Rows are points. A path goes straight from each point to the next, and from the last back to the first. The post is the endless flat space through its rows: a point in 2 columns, a line in 3, a plane in 4, and so on, so that a path can go around it. How many times does the path go around the post? Going back the other way cancels.

Post (1 x 2):
[[ -5 -13]]
Path (30 x 2):
[[ 29 -12]
 [ 12  19]
 [ 30  17]
 [ 26 -27]
 [  0 -50]
 [-23 -22]
 [-60  28]
 [  0  25]
 [ 29   5]
 [-29  21]
 [-36   3]
 [-51 -48]
 [ 17 -36]
 [ 44 -25]
 [  4   1]
 [-17   8]
 [-39 -24]
 [ -7 -28]
 [ 41 -34]
 [ 48  -2]
 [ -4   2]
 [-27  -7]
 [-47 -47]
 [  0 -43]
 [ 39 -30]
 [ 32   8]
 [-19   4]
 [-54   0]
 [-10 -30]
 [  7 -26]]
Times around: 3

Post (7 x 8):
[[-22   4  22   3  33  -2  -2   7]
 [ 47 -15 -10 -26  11 -17  13  10]
 [ -7   4   1   9   1   8  13  -3]
 [  0  17   5 -25  20  -2   6   9]
 [ -3  11  -9  22  -9 -14   4   6]
 [  4   9   1  12 -36  -6  16   8]
 [-17   9 -25 -12 -26 -15  -6   5]]
Path (25 x 8):
[[ 25  13  -3 -27 -17  16  16   8]
 [  4 -11  25  20  -9   1   8  -1]
 [ 20   2   6   5  -3 -13  10  -9]
 [ 19  -7 -60 -40   9   5 -11 -15]
 [  9  13  16   1 -13  -3  12  26]
 [-19   2  -3   4  16  11  19   3]
 [ 17 -29   2 -21  -2 -19  12   5]
 [  3  24  -2 -28 -52  -7   7  -6]
 [ -9   7 -31   9   0   7  -9 -12]
 [ -1 -12 -14 -26   1 -10  -7  19]
 [-24   7 -10  21  24   7  13  -9]
 [ 32  -6  14  18 -13 -18  30  -4]
 [ 37 -21  -4  10  41 -19  -1   0]
 [ 29 -18 -27 -31 -20 -23  -7  15]
 [-22  15   8   3   1 -21  -4  26]
 [-13  -4  10  14  47   6  -7  13]
 [  2   3 -23 -14  -6 -19 -25   8]
 [  4  41   5   1 -15 -12  10   8]
 [ 11   1  21 -27  21 -36  19  15]
 [  7  17  13 -15  35  14  29  16]
 [  5 -32   7 -18   0  11   3  20]
 [-29  35  -1  -7 -24   5 -14  -6]
 [ -9 -17  -3  16  11  10   9 -21]
 [ 26 -26  12  11  -8 -29  31   6]
 [ 18  -2 -23   0 -19  -1  25   8]]
Times around: 0

Post (13 x 14):
[[ 19  -2 -15  33   6  -3 -23   3   6  26  31   9   0 -26]
 [-21  -5  -5 -36  -3  -6  27  14  13  14  25 -18  23   0]
 [ -6 -10  17  26   2   8   2 -21  -8  17  -2 -36  -6 -25]
 [ 19   0  12   9   6   9   7  13  17  17  -7   2 -20  -7]
 [-34 -12 -19 -29 -21   8  36 -12  35  -8  15  -1 -11   3]
 [-21   2 -17 -18  -6 -10  44  -8   3   4  20  -7   5  22]
 [  3   3  -4  23   2   2  -3   0  14  21 -15  -3  19 -28]
 [-12  23  -8 -38  -8  -2  17   7   8 -24  30  -2  13  -1]
 [-15   3 -18 -18 -14   1   0  11  -2  -2   7 -27   3  12]
 [ 10 -22  -3   7  -7  15  10 -11 -18   4 -29 -19 -10 -40]
 [ 24   0 -20  10  16  19 -13 -18  15  24   4  -7   5  -3]
 [-24 -11   9 -30   3 -15   2  -5  11  -5  10   8  13  21]
 [ 38  -8 -18  39  15 -10  -5  10  19   1  -1 -18  12 -15]]
Path (24 x 14):
[[  2   1  45   4 -11 -34  26  16   6  -8  44  -7  14 -22]
 [ 21  19   5   1   1 -12 -25  16  12  18  21  17 -16  26]
 [  9 -52  17  17   8 -24 -15  22  -7  19 -31   7  26 -21]
 [ 10  -2 -33 -47   9  33  22  14 -17 -23 -20 -41  13  19]
 [  9   6 -11   7  14   0 -26  -5  15  13  -6  13   4   0]
 [ 14  45  -5 -15  10  -4  -4  45   9 -26  35  33   6 -14]
 [ -1 -17  -2 -10   5  -5 -11  33   2   5 -23 -31  49  -9]
 [ 17  11  -2   9  39 -19  -6   1 -12  20  29  44  33  20]
 [ 34  24  -2  31  10 -12 -21  23 -14  -1  23  10 -17 -22]
 [-34  15  -2 -13  -4  11 -42  16   1  30  -7  -2  23 -44]
 [ 23 -27  12  16  13  22  18  10  13  41  -3 -16 -25 -12]
 [ 33 -20 -29  30   1  -9  14  -2  37 -18  25 -15 -12  33]
 [ 17  -2 -22   6  -5  -3  11  -5  19 -10  -5 -20   9  -2]
 [-33 -31  15  21 -16  -4  -3 -37  29 -18  -7   1  24  -7]
 [-18 -10 -26   2   4 -11  -5  32   4  21   8 -22  34   2]
 [ -9 -21 -33   0  -4   1  -9  18 -13   3  16 -59 -10   1]
 [  2 -20 -43  26  14   2  28 -19  -8   8  15 -13  11  -3]
 [ 20  -3 -17 -31   6  15  36  -7  -9 -27   8  -4   3  41]
 [ 22  24 -19 -36 -45  13   5  52  11 -44   2 -16   9 -60]
 [  1  -3  24 -35   0 -14   8  33   6 -25 -21 -14   0 -10]
 [ 11   7 -29 -41  -3  21   8  23 -24 -39 -45 -12   0 -47]
 [ 10   0   5  29  12   3  16   6  -6   7 -27  -8  -1 -15]
 [-34 -18  -3   3  12 -19 -35   4  22   1  24  13  24   9]
 [ 11 -16   5   1   7  14  32  16  23  18 -16  12   7 -14]]
Times around: 1
